Each row is a point. The points of each table are mixes of a few directions, plus a little noise. How many directions does each table use, and how many do they share? Where both have some left over, give the other angles between the two spaces (their principal angles), to ten degrees, smallest first.

First, 6 rows:
| -0.007 | -0.039 |
|  0.007 |  0.039 |
|  0.009 |  0.042 |
| -0.007 | -0.038 |
|  0.007 |  0.037 |
| -0.009 | -0.040 |
Second:
|  0.001 |  0.007 |
|  0.007 |  0.035 |
| -0.007 | -0.035 |
|  0.014 |  0.070 |
| -0.011 | -0.058 |
| -0.003 | -0.016 |
| -0.001 | -0.004 |
Directions: first 1, second 1, shared 1

First (6 x 6):
|  0.005 |  0.008 |  0.022 | -0.011 | -0.020 | -0.013 |
|  0.059 |  0.009 |  0.024 |  0.009 | -0.028 | -0.042 |
|  0.022 | -0.024 |  0.011 |  0.037 | -0.025 | -0.004 |
| -0.039 | -0.009 |  0.025 | -0.006 | -0.027 |  0.018 |
| -0.012 |  0.029 | -0.056 | -0.033 |  0.074 |  0.010 |
| -0.036 | -0.012 | -0.026 |  0.005 |  0.026 |  0.031 |
Second, 8 rows:
| -0.024 |  0.007 | -0.012 | -0.012 | -0.021 | -0.018 |
|  0.018 |  0.006 |  0.024 | -0.010 |  0.047 |  0.041 |
| -0.027 | -0.044 | -0.032 |  0.036 | -0.044 | -0.035 |
|  0.046 | -0.005 |  0.028 |  0.028 |  0.001 |  0.019 |
| -0.051 | -0.018 | -0.016 | -0.007 | -0.014 | -0.008 |
|  0.021 |  0.020 |  0.009 | -0.005 |  0.001 |  0.001 |
|  0.002 |  0.007 |  0.057 | -0.009 |  0.011 |  0.058 |
|  0.015 |  0.027 | -0.058 | -0.020 |  0.018 | -0.057 |
Directions: first 3, second 4, shared 2; angles 30

First, 11 rows:
|  0.012 |  0.029 |  0.029 |  0.034 |  0.023 |  0.006 |  0.024 | -0.002 |  0.004 | -0.026 | -0.035 |
| -0.002 | -0.005 | -0.005 | -0.006 | -0.004 | -0.001 | -0.003 |  0.000 |  0.000 |  0.005 |  0.005 |
| -0.005 | -0.012 | -0.013 | -0.015 | -0.011 | -0.003 | -0.009 |  0.002 | -0.001 |  0.011 |  0.015 |
|  0.001 |  0.003 |  0.003 |  0.004 |  0.003 |  0.001 |  0.003 | -0.001 |  0.000 | -0.004 | -0.003 |
|  0.008 |  0.018 |  0.018 |  0.021 |  0.014 |  0.004 |  0.014 | -0.002 |  0.001 | -0.015 | -0.021 |
|  0.003 |  0.008 |  0.008 |  0.008 |  0.006 |  0.002 |  0.005 | -0.001 |  0.001 | -0.007 | -0.009 |
|  0.007 |  0.018 |  0.018 |  0.020 |  0.014 |  0.004 |  0.014 | -0.001 |  0.002 | -0.016 | -0.021 |
|  0.006 |  0.017 |  0.017 |  0.019 |  0.014 |  0.004 |  0.013 | -0.002 |  0.002 | -0.015 | -0.020 |
|  0.011 |  0.027 |  0.028 |  0.032 |  0.021 |  0.006 |  0.021 | -0.003 |  0.004 | -0.025 | -0.032 |
|  0.001 |  0.003 |  0.003 |  0.004 |  0.002 |  0.001 |  0.003 |  0.000 |  0.000 | -0.003 | -0.005 |
| -0.041 | -0.105 | -0.106 | -0.121 | -0.084 | -0.022 | -0.083 |  0.010 | -0.013 |  0.094 |  0.125 |
Second (11 x 11):
| -0.022 | -0.035 |  0.005 |  0.014 |  0.011 |  0.003 | -0.028 | -0.009 |  0.017 | -0.029 | -0.016 |
| -0.052 | -0.094 |  0.020 |  0.032 |  0.025 |  0.009 | -0.070 | -0.020 |  0.050 | -0.076 | -0.036 |
|  0.010 |  0.015 | -0.001 | -0.007 | -0.006 | -0.002 |  0.013 |  0.005 | -0.007 |  0.013 |  0.008 |
|  0.056 |  0.039 |  0.025 | -0.045 | -0.037 | -0.004 |  0.048 |  0.039 |  0.008 |  0.029 |  0.054 |
| -0.006 |  0.072 | -0.059 |  0.019 |  0.017 | -0.006 |  0.028 | -0.027 | -0.077 |  0.061 | -0.025 |
|  0.034 |  0.047 | -0.002 | -0.024 | -0.019 | -0.004 |  0.040 |  0.017 | -0.018 |  0.038 |  0.027 |
| -0.002 | -0.011 |  0.007 |  0.000 |  0.000 |  0.001 | -0.006 |  0.002 |  0.010 | -0.009 |  0.001 |
|  0.005 | -0.019 |  0.019 | -0.008 | -0.007 |  0.001 | -0.006 |  0.010 |  0.023 | -0.017 |  0.010 |
|  0.026 |  0.044 | -0.008 | -0.016 | -0.013 | -0.004 |  0.034 |  0.010 | -0.023 |  0.036 |  0.018 |
| -0.016 | -0.025 |  0.003 |  0.010 |  0.008 |  0.002 | -0.020 | -0.007 |  0.012 | -0.020 | -0.012 |
| -0.033 | -0.032 | -0.008 |  0.025 |  0.020 |  0.003 | -0.032 | -0.020 |  0.004 | -0.025 | -0.029 |
Directions: first 1, second 2, shared 0; angles 80

First (11 x 18):
| -0.025 |  0.028 | -0.058 |  0.068 | -0.010 | -0.031 |  0.033 |  0.018 |  0.015 | -0.033 | -0.024 |  0.024 | -0.048 |  0.015 |  0.030 |  0.027 |  0.005 |  0.028 |
| -0.029 | -0.034 | -0.008 | -0.010 | -0.020 | -0.002 | -0.010 |  0.001 | -0.004 | -0.003 |  0.060 | -0.109 |  0.043 |  0.000 |  0.029 |  0.019 |  0.019 |  0.051 |
|  0.037 | -0.036 |  0.074 | -0.044 |  0.023 |  0.034 | -0.022 | -0.038 | -0.027 |  0.037 | -0.002 | -0.020 |  0.016 | -0.028 | -0.039 | -0.018 | -0.031 | -0.051 |
|  0.007 | -0.005 |  0.018 | -0.044 | -0.002 |  0.013 | -0.019 |  0.003 |  0.001 |  0.013 |  0.021 | -0.004 |  0.037 | -0.001 | -0.012 | -0.020 |  0.011 | -0.004 |
|  0.031 |  0.005 |  0.040 | -0.053 |  0.014 |  0.022 | -0.020 | -0.005 | -0.003 |  0.024 | -0.011 |  0.053 |  0.020 | -0.005 | -0.036 | -0.036 | -0.005 | -0.043 |
| -0.007 |  0.029 | -0.029 | -0.005 | -0.009 | -0.010 |  0.001 |  0.026 |  0.018 | -0.011 | -0.002 |  0.045 |  0.004 |  0.018 |  0.005 | -0.009 |  0.021 |  0.012 |
| -0.012 |  0.034 | -0.043 |  0.031 | -0.007 | -0.020 |  0.017 |  0.023 |  0.018 | -0.022 | -0.022 |  0.052 | -0.026 |  0.017 |  0.013 |  0.004 |  0.012 |  0.012 |
| -0.002 | -0.009 | -0.006 |  0.088 |  0.016 | -0.014 |  0.037 | -0.028 | -0.016 | -0.015 | -0.046 | -0.013 | -0.077 | -0.014 |  0.012 |  0.041 | -0.040 | -0.012 |
| -0.003 |  0.015 | -0.012 | -0.023 | -0.008 | -0.001 | -0.008 |  0.019 |  0.012 | -0.002 |  0.010 |  0.022 |  0.020 |  0.011 |  0.000 | -0.014 |  0.019 |  0.009 |
|  0.019 | -0.015 |  0.042 | -0.075 |  0.002 |  0.026 | -0.033 | -0.004 | -0.005 |  0.027 |  0.029 | -0.007 |  0.056 | -0.006 | -0.026 | -0.033 |  0.008 | -0.017 |
| -0.016 | -0.013 | -0.017 |  0.066 |  0.001 | -0.016 |  0.026 | -0.014 | -0.010 | -0.016 | -0.012 | -0.044 | -0.043 | -0.006 |  0.023 |  0.039 | -0.018 |  0.016 |
Second (10 x 18):
|  0.000 |  0.007 | -0.005 |  0.002 | -0.003 | -0.005 |  0.007 | -0.008 |  0.012 | -0.012 | -0.008 |  0.007 |  0.002 | -0.009 |  0.009 |  0.007 |  0.001 |  0.001 |
|  0.029 | -0.042 |  0.023 | -0.001 |  0.016 |  0.017 | -0.011 | -0.043 |  0.012 | -0.001 | -0.001 |  0.036 | -0.043 | -0.023 | -0.020 | -0.004 | -0.012 | -0.022 |
| -0.010 |  0.022 | -0.014 |  0.003 | -0.009 | -0.011 |  0.012 |  0.007 |  0.008 | -0.012 | -0.008 | -0.006 |  0.018 | -0.001 |  0.016 |  0.008 |  0.005 |  0.009 |
| -0.012 | -0.001 |  0.004 | -0.005 |  0.001 |  0.006 | -0.014 |  0.035 | -0.035 |  0.029 |  0.020 | -0.030 |  0.011 |  0.031 | -0.014 | -0.014 |  0.002 |  0.005 |
| -0.003 | -0.011 |  0.009 | -0.004 |  0.005 |  0.009 | -0.014 |  0.019 | -0.026 |  0.024 |  0.017 | -0.017 | -0.001 |  0.021 | -0.016 | -0.013 | -0.001 | -0.001 |
|  0.009 |  0.056 | -0.043 |  0.021 | -0.024 | -0.045 |  0.067 | -0.083 |  0.119 | -0.112 | -0.076 |  0.072 |  0.011 | -0.091 |  0.078 |  0.060 |  0.007 |  0.007 |
| -0.026 |  0.034 | -0.018 |  0.000 | -0.013 | -0.013 |  0.006 |  0.041 | -0.016 |  0.006 |  0.004 | -0.034 |  0.037 |  0.024 |  0.013 |  0.001 |  0.010 |  0.019 |
| -0.021 |  0.013 | -0.005 | -0.004 | -0.004 |  0.000 | -0.009 |  0.047 | -0.037 |  0.027 |  0.019 | -0.040 |  0.024 |  0.036 | -0.006 | -0.012 |  0.006 |  0.012 |
|  0.024 | -0.069 |  0.044 | -0.011 |  0.027 |  0.039 | -0.044 |  0.000 | -0.048 |  0.056 |  0.037 | -0.001 | -0.047 |  0.024 | -0.058 | -0.034 | -0.015 | -0.025 |
|  0.009 | -0.009 |  0.004 |  0.001 |  0.003 |  0.002 |  0.000 | -0.016 |  0.010 | -0.006 | -0.004 |  0.014 | -0.011 | -0.011 | -0.002 |  0.002 | -0.003 | -0.006 |
Directions: first 3, second 2, shared 0; angles 40, 60
